Each row of a before or after table is a point. One or more steps were done to the points. Then noise was added and the rows were shuffled. The steps act on columns, c1 being the first. What was done? A step turns or swaps two columns, mirrors them in a line or flattens them onto one, adds a multiple of one to another, or multiplies or shifts one. Angles are multiples of 10 degrees, from the lower column toward the higher: turns from -170 to 170, lines from 10 to 170 but not 90. Use the fewest steps. Two steps may share a column if one is a turn and the other turns, adds or multiplies; they go together, in the order done. Otherwise the lowest column goes first.

Before, 11 rows:
[[-0.56  0.49]
 [-0.66  0.50]
 [ 0.79 -0.21]
 [ 0.38 -0.01]
 [-0.57 -0.07]
 [ 0.39 -0.07]
 [ 0.68  0.03]
 [ 0.12 -0.30]
 [ 0.45 -0.06]
 [ 0.21  0.26]
 [ 0.04  0.13]]
After (11 x 2):
[[-0.02 -0.07]
 [ 0.02  0.50]
 [ 0.02  0.27]
 [-0.02 -0.30]
 [ 0.01 -0.06]
 [ 0.01 -0.07]
 [-0.02 -0.03]
 [ 0.01  0.49]
 [-0.01 -0.22]
 [-0.01  0.02]
 [ 0.01  0.11]]
Steps: multiply c1 by 0

Before, 10 rows:
[[-0.08 -0.29  0.45 -0.08]
 [-0.35  0.23 -0.15  0.22]
 [ 0.15 -0.06  0.13  0.69]
 [-0.15 -0.27  0.58 -0.01]
 [ 0.24  0.33 -0.02  0.31]
 [ 0.15  0.25  0.04  0.45]
 [-0.14  0.00  0.09 -0.13]
 [-0.32  0.28 -0.30 -0.06]
 [-0.28 -0.08 -0.04 -0.18]
 [ 0.06 -0.57  0.43  0.02]]
After, 10 rows:
[[-0.13  0.02 -0.02 -0.16]
 [-0.03 -0.56  0.00  0.03]
 [ 0.10 -1.13  0.00  0.03]
 [-0.35  0.55 -0.06 -0.06]
 [-0.34  0.45 -0.06  0.22]
 [ 0.00 -0.60 -0.02 -0.03]
 [-0.30 -0.16 -0.03 -0.17]
 [ 0.16 -0.10  0.03  0.70]
 [ 0.15  0.48  0.02  0.47]
 [ 0.22  0.64  0.05  0.30]]
Steps: flatten c1 and c3 onto the line at 10 degrees; multiply c2 by 2

Before:
[[-0.29  0.20  0.02 -0.48 -0.06  0.28 -0.17  0.01  0.23]
 [-0.29 -0.05  0.04  0.00  0.20  0.00  0.21  0.11  0.19]
 [-0.36  0.29 -0.01  0.01  0.06  0.27  0.10 -0.26  0.06]
 [-0.09 -0.97  0.19 -0.11 -0.03 -0.01 -0.11 -0.23  0.05]
 [ 0.22 -0.12 -0.13 -0.02  0.25  0.04  0.00  0.04 -0.07]
 [-0.19  0.29 -0.14 -0.05  0.00  0.70 -0.26 -0.09 -0.06]
 [-0.05  0.28  0.23 -0.17 -0.02  0.53 -0.31  0.00 -0.13]
 [ 0.09  0.31  0.18 -0.01 -0.22  0.06  0.73 -0.05  0.15]
 [-0.22  0.26 -0.16  0.04 -0.31  0.09 -0.29 -0.09 -0.01]
 [-0.05  0.30 -0.10 -0.22 -0.20  0.25 -0.18  0.10  0.24]
 [-0.11 -0.68 -0.36 -0.21  0.01  0.26  0.04  0.42 -1.00]
 [ 0.09 -0.10 -0.37 -0.56  0.12  0.14  0.11 -0.13 -0.87]
 [-0.15  0.13 -0.10 -0.27  0.09  0.09 -0.25  0.41 -1.40]]
After:
[[-0.11  0.19  0.08 -0.48 -0.07 -0.44 -0.16  0.04  0.22]
 [-0.05  0.34 -0.01  0.03  0.08 -0.45  0.11 -0.25  0.03]
 [-0.37  0.31 -0.29 -0.04 -0.01 -0.52 -0.23 -0.09 -0.07]
 [ 0.00  0.14 -0.20 -0.24  0.14 -0.16 -0.23  0.41 -1.38]
 [-0.07 -0.04 -0.75 -0.54  0.15  0.01  0.11 -0.14 -0.79]
 [ 0.03  0.29 -0.30  0.06 -0.33 -0.26 -0.29 -0.10 -0.03]
 [ 0.00 -0.96  0.34 -0.12 -0.03 -0.07 -0.11 -0.24  0.04]
 [ 0.09 -0.09  0.09  0.01  0.24 -0.24  0.22  0.13  0.24]
 [-0.30  0.27  0.42 -0.18 -0.05 -0.27 -0.31  0.05 -0.15]
 [-0.10  0.30  0.37  0.00 -0.22  0.05  0.72 -0.08  0.15]
 [-0.13 -0.70 -0.73 -0.15 -0.04 -0.23  0.06  0.46 -1.05]
 [-0.13  0.28 -0.23 -0.19 -0.23 -0.17 -0.20  0.09  0.23]
 [-0.13 -0.11 -0.29 -0.04  0.25  0.18 -0.04  0.07 -0.08]]
Steps: turn c1 and c6 by 120 degrees; multiply c1 by 0.7; multiply c3 by 2

Before:
[[-0.13 -0.15  0.08 -0.32  0.13 -0.31 -0.30  0.43 -0.18 -0.42  0.16  0.23
   0.24 -0.06]
 [ 0.19  0.42 -0.24 -0.57  0.68  0.19  0.05 -0.42  0.08  0.17 -0.01 -0.45
   0.11 -0.35]
 [ 0.20 -0.34  0.33  0.04 -0.30  0.06 -0.20 -0.18 -0.04  0.39 -0.09  0.45
   0.32  0.16]
 [ 0.07 -0.02  0.29 -0.14  0.23 -0.47 -0.44  0.49  0.23  0.25  0.31  0.56
  -0.04 -0.07]
 [-0.41 -0.33  0.64  0.39  0.02 -0.08  0.07  0.11 -0.13 -0.10 -0.22  0.03
   0.08  0.40]
 [ 0.17 -0.36 -0.58 -0.10  0.47 -0.32 -0.75 -0.13  0.10 -0.08  0.32  0.20
  -0.24 -0.54]
 [ 0.33  0.44 -0.64 -0.44  0.47  0.35 -0.38 -0.14 -0.02  0.30 -0.03 -0.43
  -0.04  0.30]
 [-0.15 -0.34  0.06 -0.32  0.16 -0.39  0.23  0.56  0.02 -0.11 -0.53  0.14
  -0.18  0.19]
 [ 0.00  0.00  0.00 -0.38  0.14 -0.14 -0.74  0.10  0.04 -0.26 -0.13  0.05
  -0.39 -0.26]
 [ 0.09 -0.47  0.50  0.06  0.11  0.21  0.19  0.41 -0.41 -0.33 -0.33  0.41
  -0.42  0.52]
 [ 0.28 -0.41  0.45  0.28 -0.26  0.44 -0.15  0.19  0.37  0.31  0.13  0.08
   0.36  0.09]]
After:
[[-0.16 -0.03  0.00 -0.39  0.13 -0.12 -0.75  0.06  0.07  0.26 -0.12  0.01
  -0.39  0.21]
 [-0.06  0.45 -0.65 -0.45  0.48  0.37 -0.40 -0.16 -0.04 -0.37  0.05  0.38
  -0.06 -0.43]
 [-0.14 -0.41  0.46  0.27 -0.26  0.45 -0.16  0.20  0.37 -0.32  0.05 -0.12
   0.34 -0.23]
 [-0.04 -0.31  0.33  0.05 -0.31  0.06 -0.18 -0.22 -0.05 -0.32 -0.02 -0.51
   0.32 -0.24]
 [ 0.56 -0.33  0.64  0.39  0.02 -0.07  0.07  0.02 -0.16  0.07 -0.18  0.01
   0.09 -0.03]
 [-0.48 -0.37 -0.59 -0.11  0.47 -0.30 -0.78 -0.03  0.11  0.08  0.24 -0.17
  -0.22  0.31]
 [-0.09 -0.04  0.26 -0.14  0.22 -0.49 -0.46  0.58  0.24 -0.16  0.09 -0.61
  -0.04  0.00]
 [ 0.07 -0.16  0.09 -0.33  0.12 -0.34 -0.29  0.45 -0.20  0.46  0.00 -0.17
   0.23  0.12]
 [ 0.27 -0.46  0.51  0.05  0.10  0.22  0.17  0.27 -0.39  0.40 -0.32 -0.35
  -0.42 -0.45]
 [-0.36  0.41 -0.27 -0.57  0.66  0.19  0.05 -0.42  0.10 -0.26  0.11  0.42
   0.11  0.13]
 [ 0.24 -0.36  0.05 -0.33  0.14 -0.39  0.21  0.36  0.03  0.15 -0.47 -0.10
  -0.15 -0.02]]
Steps: turn c1 and c14 by -140 degrees; turn c8 and c11 by -20 degrees; multiply c11 by 0.7; turn c10 and c12 by -170 degrees

Before (11 x 20):
[[ 0.14  0.10  0.26  0.17  0.72  0.02  0.24 -0.44 -0.21 -0.04  0.45 -0.24
   0.23 -0.15  0.40  0.10  0.07 -0.04  0.28 -0.07]
 [-0.09 -0.18 -0.54  0.15 -0.20 -0.11 -0.02  0.01 -0.04  0.06 -0.45  0.49
   0.17 -0.39 -0.20  0.11  0.28  0.21  0.13 -0.07]
 [ 0.39 -0.04 -0.77 -0.07  0.14  0.13 -0.19  0.08  0.32 -0.16 -0.28  0.07
   0.33 -0.25 -0.24 -0.31  0.37  0.13 -0.19  0.03]
 [ 0.03  0.14 -0.31 -0.07 -0.12 -0.08 -0.01  0.13  0.14 -0.33 -0.22  0.21
  -0.01 -0.45  0.01 -0.25  0.59  0.47 -0.14  0.33]
 [ 0.35  0.07  0.15  0.32  0.60  0.06  0.16 -0.05 -0.48  0.12  0.13 -0.16
   0.12  0.39 -0.16  0.19  0.41  0.20  0.15  0.17]
 [-0.50 -0.29  0.12  0.26  0.22 -0.53  0.28  0.58 -0.20 -0.55  0.03 -0.19
   0.23 -0.16 -0.68  0.19  0.30  0.25  0.59 -0.36]
 [ 0.44  0.31  0.27  0.08  0.67 -0.16  0.39  0.05 -0.15  0.28  0.44 -0.02
   0.23  0.20  0.13 -0.25  0.23  0.22  0.73 -0.04]
 [ 0.33  0.03  0.76  0.04  0.78  0.06  0.09 -0.09 -0.46  0.31  0.49  0.04
   0.26  0.22  0.04 -0.17  0.51 -0.10  0.19 -0.37]
 [ 0.23 -0.41 -0.54  0.18 -0.55 -0.18 -0.38  0.10  0.24 -0.21 -0.02  0.18
   0.16 -0.13 -0.17 -0.08  0.30  0.46 -0.11  0.06]
 [-0.06  0.26 -0.79  0.04 -0.02  0.09 -0.42  0.05  0.07 -0.20  0.10  0.38
  -0.06 -0.31 -0.21 -0.15  0.17  0.52 -0.13 -0.05]
 [ 0.25 -0.05 -0.26 -0.12 -0.32  0.20  0.15  0.00 -0.08 -0.23 -0.17  0.32
   0.13 -0.20 -0.25 -0.03 -0.35  0.23 -0.43  0.01]]
After (11 x 20):
[[-0.09  0.04 -0.54  0.15 -0.21 -0.11  0.06  0.09 -0.01  0.05 -0.43  0.51
   0.02 -0.37  0.23  0.10  0.25  0.51 -0.03 -0.08]
 [-0.49 -0.04  0.15  0.22  0.21 -0.50  0.24  0.57 -0.17 -0.55  0.01 -0.16
  -0.05 -0.18  0.73  0.23  0.27  1.29  0.58 -0.32]
 [ 0.05 -0.12 -0.32 -0.08 -0.10 -0.07 -0.02 -0.14  0.15 -0.39 -0.21  0.21
   0.37 -0.46 -0.08 -0.26  0.63  0.42  0.12  0.30]
 [ 0.07  0.10  0.27  0.17  0.69 -0.03  0.25  0.31 -0.26 -0.04  0.44 -0.26
   0.11 -0.14 -0.42  0.07  0.04 -0.58 -0.42 -0.09]
 [ 0.35 -0.01  0.70  0.07  0.75  0.03  0.06  0.17 -0.46  0.29  0.49  0.07
   0.51  0.19 -0.02 -0.13  0.50 -0.17 -0.07 -0.41]
 [ 0.36 -0.16  0.18  0.35  0.61  0.03  0.18  0.16 -0.45  0.10  0.14 -0.14
  -0.12  0.44  0.10  0.18  0.39  0.44 -0.01  0.17]
 [ 0.23  0.28 -0.52  0.19 -0.59 -0.11 -0.42 -0.07  0.28 -0.17 -0.04  0.18
   0.26 -0.10  0.34 -0.03  0.32  0.76  0.13  0.02]
 [ 0.38 -0.08 -0.79 -0.04  0.10  0.14 -0.20 -0.18  0.24 -0.20 -0.25  0.14
   0.78 -0.25  0.24 -0.25  0.34  0.53  0.05  0.03]
 [-0.07 -0.29 -0.79 -0.03 -0.02  0.10 -0.43 -0.06  0.07 -0.18  0.12  0.36
   0.16 -0.31  0.09 -0.13  0.13  0.87  0.06 -0.05]
 [ 0.48 -0.24  0.30  0.11  0.73 -0.17  0.45  0.70 -0.11  0.28  0.42 -0.01
   0.58  0.16 -0.29 -0.24  0.22  0.03  0.03 -0.04]
 [ 0.24 -0.08 -0.28 -0.20 -0.33  0.20  0.13 -0.44 -0.09 -0.22 -0.18  0.31
   0.17 -0.21  0.23  0.00 -0.36  0.60  0.00  0.00]]
Steps: add -1.5 times c15 to c18; turn c2 and c15 by -150 degrees; swap c8 and c19; add -1.5 times c16 to c13

Before (10 x 48):
[[-0.20 -0.22 -0.33 -0.28  0.10  0.16 -0.42 -0.37  0.06 -0.10  0.27 -0.10
   0.55 -0.06 -0.27  0.06  0.02 -0.26  0.01  0.18 -0.44  0.08  0.16  0.47
  -0.19  0.04  0.10  0.06  0.26  0.29  0.21  0.06 -0.08  0.09  0.16 -0.28
   0.04  0.01 -0.05  0.36  0.15  0.12  0.34  0.12 -0.22 -0.43 -0.06  0.00]
 [ 0.59  0.30  0.31 -0.28  0.15  0.35  0.17  0.13  0.66  0.04 -0.24  0.15
  -0.03 -0.39  0.12  0.11 -0.10  0.59 -0.08 -0.17  0.80  0.27 -0.10 -0.30
  -0.23 -0.23 -0.56  0.07 -0.41  0.71 -0.42 -0.35 -0.56  0.03  0.42 -0.05
  -0.40  0.10 -0.18 -0.18 -0.33  0.01 -0.29 -0.20  0.31  0.57 -0.42  0.33]
 [-0.30 -0.18 -0.09 -0.03 -0.33  0.25 -0.05 -0.11  0.53  0.02  0.45 -0.08
   0.02 -0.53 -0.02 -0.40  0.10 -0.08 -0.14  0.23 -0.56 -0.26  0.23 -0.34
   0.00  0.13 -0.59  0.30  0.04  0.03  0.24 -0.19 -0.29 -0.05 -0.38 -0.42
   0.32 -0.10  0.40  0.19  0.17  0.07  0.34  0.03 -0.18 -0.47  0.09 -0.12]
 [-0.38  0.11  0.41 -0.23 -0.16  0.47 -0.15 -0.07 -0.20  0.06  0.60 -0.70
   0.07 -0.18  0.02 -0.13 -0.12 -0.31  0.16 -0.03 -0.60 -0.18  0.07  0.06
   0.02  0.42  0.25  0.47  0.16  0.67  0.04 -0.21 -0.30 -0.13  0.07  0.04
  -0.21  0.01  0.37  0.46  0.27 -0.14  0.12 -0.03 -0.41 -0.32 -0.04 -0.17]
 [-0.35  0.13  0.21  0.12 -0.34  0.22 -0.05  0.10  0.44  0.19  0.42  0.00
  -0.18  0.32 -0.24 -0.27  0.40 -0.39 -0.06 -0.09 -0.33 -0.56  0.01 -0.05
  -0.13  0.46 -0.11  0.03  0.22  0.33  0.44  0.03 -0.35  0.33 -0.25 -0.42
   0.25 -0.38  0.25  0.26  0.45  0.22  0.25  0.32 -0.17 -0.54 -0.23 -0.15]
 [ 0.51 -0.09 -0.17 -0.48  0.15  0.78 -0.41  0.14  0.42  0.01 -0.63  0.22
  -0.34 -0.34  0.02 -0.33 -0.11  0.46  0.08 -0.54  0.15  0.12 -0.23 -0.48
  -0.20 -0.62 -0.41  0.11 -0.54 -0.06 -0.03 -0.60 -0.26  0.12 -0.08  0.00
  -0.50  0.17 -0.08 -0.36 -0.02  0.26 -0.41 -0.47 -0.45  0.05 -0.59  0.21]
 [-0.31 -0.20 -0.16 -0.08 -0.16 -0.01  0.06  0.31  0.13  0.25  0.34 -0.31
   0.02  0.13 -0.06 -0.20  0.10 -0.12  0.20  0.57 -0.53 -0.08 -0.28  0.02
  -0.05  0.39 -0.01  0.24  0.16  0.47  0.27  0.20 -0.29  0.28  0.12 -0.38
   0.06 -0.16  0.39  0.02 -0.07  0.17  0.26  0.14  0.24 -0.56  0.11 -0.32]
 [ 0.14 -0.28  0.27 -0.61  0.01  0.49 -0.23  0.11  0.15  0.05 -0.32  0.44
   0.09 -0.10 -0.02 -0.16 -0.10  0.32  0.05 -0.85  0.55  0.06 -0.19 -0.24
   0.30 -0.10 -0.53 -0.05 -0.24  0.15 -0.35 -0.81 -0.22  0.61  0.11  0.30
  -0.02  0.42  0.30 -0.56  0.16 -0.23 -0.22 -0.27 -0.23  0.79 -0.22  0.23]
 [ 0.25  0.23  0.24 -0.72 -0.87 -0.53 -0.06 -0.44 -0.04  0.23  0.24  0.75
  -0.30  0.55 -0.92  0.16  0.32  0.04 -0.42  0.24 -0.31 -0.09  0.28  0.25
   0.67 -0.78  0.24 -0.41 -0.04 -0.21 -0.29 -0.68  0.19  0.42 -0.17  0.17
  -0.40  0.01  0.38 -0.66 -0.23  0.28 -0.06 -0.17  0.06  0.61  0.39  0.00]
 [-0.18 -0.22  0.02  0.23 -0.40 -0.12 -0.13 -0.14 -0.07  0.25  0.46 -0.16
  -0.21  0.14  0.03 -0.12 -0.35 -0.36 -0.24  0.35 -0.23 -0.31  0.06 -0.13
  -0.26  0.38  0.05  0.03  0.06  0.08  0.23  0.17 -0.25  0.25 -0.07 -0.58
   0.29 -0.15  0.24  0.59  0.18  0.21  0.06 -0.25 -0.19 -0.21  0.06 -0.07]]
After (10 x 48):
[[ 0.70 -0.10 -0.17 -0.50  0.18  0.77 -0.40  0.13  0.29  0.00 -0.61  0.24
  -0.36 -0.34  0.04 -0.33 -0.12  0.46  0.10 -0.54  0.13  0.12 -0.24 -0.49
  -0.22 -0.61 -0.43  0.12 -0.55 -0.08 -0.03 -0.61 -0.25  0.11 -0.08  0.01
  -0.12  0.47 -0.07  0.01  0.01  0.26 -0.41 -0.46 -0.45  0.06 -0.58  0.23]
 [-0.47 -0.23  0.00  0.23 -0.42 -0.12 -0.14 -0.11 -0.01  0.25  0.44 -0.17
  -0.20  0.13  0.04 -0.13 -0.37 -0.37 -0.25  0.36 -0.22 -0.29  0.04 -0.14
  -0.25  0.38  0.04  0.03  0.07  0.09  0.23  0.15 -0.24  0.25 -0.06 -0.57
   0.04 -0.30  0.24 -0.42  0.19  0.25  0.04 -0.26 -0.19 -0.20  0.05 -0.04]
 [ 0.19 -0.18 -0.11 -0.02 -0.32  0.26 -0.05 -0.07 -0.40  0.02  0.44 -0.09
   0.03 -0.53  0.00 -0.37  0.10 -0.08 -0.15  0.21 -0.54 -0.26  0.23 -0.34
   0.01  0.12 -0.61  0.29  0.07  0.03  0.23 -0.19 -0.29 -0.01 -0.37 -0.40
   0.05 -0.30  0.42 -0.46  0.17  0.06  0.36  0.04 -0.17 -0.47  0.10 -0.11]
 [ 0.79  0.33  0.32 -0.31  0.17  0.35  0.18  0.14  0.33  0.03 -0.25  0.14
  -0.01 -0.41  0.11  0.08 -0.10  0.59 -0.06 -0.17  0.81  0.26 -0.08 -0.29
  -0.22 -0.23 -0.55  0.04 -0.43  0.69 -0.41 -0.35 -0.55  0.01  0.44 -0.04
  -0.11  0.35 -0.19 -0.29 -0.33 -0.01 -0.27 -0.19  0.36  0.57 -0.43  0.33]
 [ 0.47  0.24  0.22 -0.70 -0.88 -0.55 -0.06 -0.43  0.09  0.24  0.25  0.74
  -0.28  0.54 -0.91  0.18  0.30  0.05 -0.42  0.24 -0.32 -0.10  0.29  0.24
   0.70 -0.80  0.23 -0.42 -0.04 -0.19 -0.29 -0.69  0.18  0.42 -0.17  0.18
  -0.11  0.28  0.38  0.55 -0.22  0.27 -0.08 -0.15  0.07  0.60  0.38 -0.02]
 [-0.03 -0.26 -0.17 -0.08 -0.14  0.01  0.06  0.30 -0.33  0.25  0.35 -0.33
   0.03  0.15 -0.08 -0.19  0.10 -0.11  0.18  0.58 -0.55 -0.08 -0.26  0.02
  -0.06  0.37 -0.01  0.24  0.15  0.47  0.27  0.19 -0.29  0.27  0.11 -0.37
  -0.01 -0.15  0.36 -0.11 -0.07  0.17  0.27  0.15  0.24 -0.57  0.11 -0.31]
 [ 0.04  0.12  0.22  0.11 -0.33  0.22 -0.07  0.13 -0.38  0.18  0.43  0.03
  -0.17  0.32 -0.25 -0.27  0.40 -0.39 -0.06 -0.11 -0.36 -0.54  0.00 -0.04
  -0.14  0.47 -0.12  0.04  0.22  0.34  0.45  0.03 -0.34  0.33 -0.25 -0.43
  -0.01 -0.46  0.25 -0.47  0.46  0.26  0.26  0.30 -0.18 -0.53 -0.25 -0.18]
 [-0.54  0.09  0.40 -0.22 -0.17  0.46 -0.14 -0.08 -0.21  0.05  0.60 -0.71
   0.07 -0.18  0.04 -0.13 -0.10 -0.32  0.17 -0.02 -0.63 -0.18  0.04  0.05
   0.02  0.40  0.22  0.50  0.15  0.67  0.02 -0.21 -0.28 -0.13  0.05  0.06
  -0.05  0.12  0.36 -0.23  0.27 -0.11  0.14 -0.01 -0.43 -0.31  0.00 -0.15]
 [-0.23 -0.23 -0.35 -0.30  0.10  0.17 -0.42 -0.36 -0.14 -0.08  0.26 -0.09
   0.54 -0.04 -0.29  0.05  0.04 -0.27  0.00  0.20 -0.42  0.08  0.16  0.46
  -0.19  0.06  0.10  0.06  0.24  0.30  0.19  0.03 -0.08  0.08  0.14 -0.28
   0.05 -0.06 -0.05 -0.32  0.15  0.13  0.32  0.10 -0.22 -0.42 -0.08 -0.01]
 [ 0.49 -0.26  0.27 -0.60  0.00  0.52 -0.21  0.15 -0.02  0.04 -0.34  0.46
   0.08 -0.12  0.01 -0.16 -0.10  0.30  0.05 -0.81  0.58  0.07 -0.21 -0.26
   0.31 -0.09 -0.53 -0.03 -0.24  0.14 -0.35 -0.82 -0.22  0.60  0.11  0.31
   0.08  0.33  0.31  0.33  0.14 -0.22 -0.25 -0.29 -0.24  0.80 -0.21  0.22]]
Steps: turn c9 and c40 by -140 degrees; turn c1 and c9 by 70 degrees; turn c37 and c38 by -40 degrees; multiply c37 by 0.4
